Each row is a point. Examples show where two turns around zero, p and q, send a point. Where does a point land after both, in the order given? Backwards means that the second turn is done in reverse. Each puzzle has new turns, and all numbers are rounded.
In the rows, zero is written as 128.

Turn p:
[119 122] => [121 120]
[ 87 153] => [ 82 143]
[154 140] => [151 146]
[157 145] => [152 151]
[123  80] => [134  80]
Turn q:
[ 98 159] => [ 94 155]
[119 109] => [122 108]
[167 116] => [168 121]
Where do these land?
q, then p backwards: [113  80] => [108  82]
p, then q: [124 153] => [115 150]
q, then p backwards: [147 151] => [149 149]

Turn p:
[ 76 137 121] => [ 90 165 130]
[149  97 113] => [125  91 113]
[144 120 167] => [144 111 164]
[107 154  97] => [119 162  99]
[165 132 142] => [163 110 135]
Turn q:
[154 118 155] => [154 108 149]
[ 93 113 143] => [ 94 106 133]
[174 144 155] => [172 132 162]
[135 121  98] => [136 136  99]
[124 164  94] => [123 175 114]
[ 87 108 122] => [ 88 111 111]
Where do these land?
p, then q backwards: [130  98 134] => [114 110 148]
p, then q: [135 160 154] => [155 139 158]
q, then p: [ 95  88 109] => [ 81 123 100]
q, then p: [152 166 114] => [170 149 126]

Turn p:
[135  66 109 110] => [156  76 124  95]
[124 112  96 145] => [138 103 101 140]
[146 127 138 142] => [138 127 145 144]
[105 174 170 144] => [ 79 165 149 149]
[131 160 128  99] => [129 167 122 111]
Turn q:
[143  98  93 168] => [150 108  96 173]
[106 143 140 108] => [103 138 143 111]
[ 97 168 155 164] => [116 180 160 154]
[143 105 128 128] => [144 106 126 129]
[ 89 156 128 107] => [ 83 150 135 115]
[155 101 157 123] => [160 103 150 116]
[162 125  96  97] => [140 112  86  96]
Where do these land?
p, then q: [151 142 131 205] => [165 145 145 197]
p, then q: [133 129 135 107] => [126 132 131 106]
q, then p: [151 137 135 112] => [146 143 130 109]
q, then p: [148 137 151 114] => [141 147 145 108]
p, then q: [ 98  79 124 114] => [107  74 129 117]
p, then q: [ 65 135 116 136] => [ 72 116 111 154]
p, then q: [151 137 105 109] => [147 139 103 108]

Turn p:
[111 177 101 149 119 129] => [114 162  86 146 108 139]
[134 108 143 166 138 186] => [107  88 123 131 153 182]
[109 127 117  89 157 116] => [135 158 133 108 158 101]
[158 131 111  94  90 112] => [150 129 131  93  83 110]
[159 119 111 181 157 121] => [154  90  89 161 144 135]
[105  89 140 119 133 121] => [109 113 153 124 150 104]
[121 144 172  99 102 110] => [129 154 179 133 100 125]
Turn q:
[ 85 121  94 110 104 107] => [116 135 109 102  93  84]
[149 146 141 134  92  97] => [174 135 148 138 107 120]
[150 136 140 128 141 114] => [149 117 133 139 146 129]
[170 137 134 110 127 155] => [151 119 128 113 140 172]
[115 118  79 114  73 131] => [130 137 101  98  64 123]
[ 93 121 165 127 161 163] => [ 78 140 155 120 166 135]
[137 109 138 156 153 171] => [ 93 126 129 151 144 170]
[ 80 154 102 135 135 103] => [119 160 103 128 130  77]
[173 110 158 138 166 111] => [143  84 146 163 162 142]
Where do these land?
q, then p: [145 106 141 123 136 170] => [ 98 125 139 107 155 153]
q, then p: [142  86 116 176 104 124] => [ 82  92 120 146  95 139]
p, then q: [143 152  53 111 142 133] => [163 117  61  95 121 121]
p, then q: [136 168 144 105 129 105] => [171 154 138 136 134 145]
q, then p: [102  92 145  97 137 125] => [111 133 168 124 145  96]
q, then p backwards: [107 115 148 163 139  95] => [100 116 150 144 127  86]
p, then q: [122 177 149 121 109 144] => [136 179 137 114 125 153]

Turn p:
[175 124 119 135 115 156 145 128] => [153 120 130 116 120 179 135 131]
[117 172  98 143 108 163 138 133] => [105 149 102 132  89 158 147 106]
[145 117 144 130 136  95  76 122] => [141 148 146 142 154 114  79 143]
[ 86 182 161 163 121 121 108 123] => [ 81 154 145 188 107 113 129 119]
[142 161 133 119 135 170 128 174] => [ 95 140 101 132 140 175 150 152]
[133 116 138 129 151 123 159 106] => [147 110 147 127 144 120 154 112]
[ 89  90 127 135 132 127 142 136] => [123  85 109 129 125  96 128 122]
[123  79 134  89  93 116 115 123] => [129 101 143  82 119 105  92 153]
[128 134 103 122 122  85 135 131] => [154 153 119 120 115  98 133 137]
[143 106 123 113 167 124 134 102] => [152 121 139 110 168 122 132 105]
Turn q:
[124  81 138 117 154 154  69  89] => [117 110 144 111 164 112  55  98]
[142 128 148 103 104 108 119 137] => [133 137 145 106  99 106 136 118]
[115 153 154 151 113 127 149 133] => [127 134 139 151  97 156 138 139]
[159 170 125 154 141 116 162 144] => [164 141 130 145 126 144 162 172]
[134  83 114 130 119 170  99 120] => [124 106  95 103 137 126  78 112]
[120 147 119 113 117 118  99 144] => [104 156 132 107 125 117 131 136]
[118 130 113 157 128  98 148 133] => [126 134 114 168 124 117 146 141]
[131  67 133 100 138 142  99 113] => [123  92 129 103 144  97  89  93]
[112 143 126 125 148 133 157 151] => [116 111 131 133 136 147 162 145]
[126 178 111 131 117 114 179 115] => [148 159 122 153 127 159 182 125]
Where do these land?
p, then q: [134 142 108 102 149 131  87 118] => [114 157 156 116 166 140 128 131]
q, then p: [144 135 124 144 147 148 140 123] => [135 121 112 129 148 155 126 131]
q, then p backwards: [141 113 225 130  86 148 146 129] => [142 105 128 162  43 145 149  78]
p, then q: [137 137 114 112 144 134 126 115] => [136 134 143 121 148 141 136 119]
p, then q: [128 143 111 158 123 129 135 112] => [150 147 115 139 118 143 116 118]
p, then q: [139 127 102 108  95 140 145 143] => [124 131 105  89 117 132 149 111]
q, then p backwards: [133  98 132 113 148 148 133 111] => [129  91 129 130 146 143 126 110]
p, then q: [120 127 102 124 130  97 146 177] => [133 140  93 126 132 104 172 152]
q, then p backwards: [139 134 103 197 116 141 103 114] => [146 132 110 156 121 112  73 172]
q, then p: [109 122 135 101 123  54 138 151] => [147 120 158 150  93  77 165 145]
q, then p: [ 84 129 153 118 147 140 109 116] => [ 88 104 144 145 142 113 114 110]
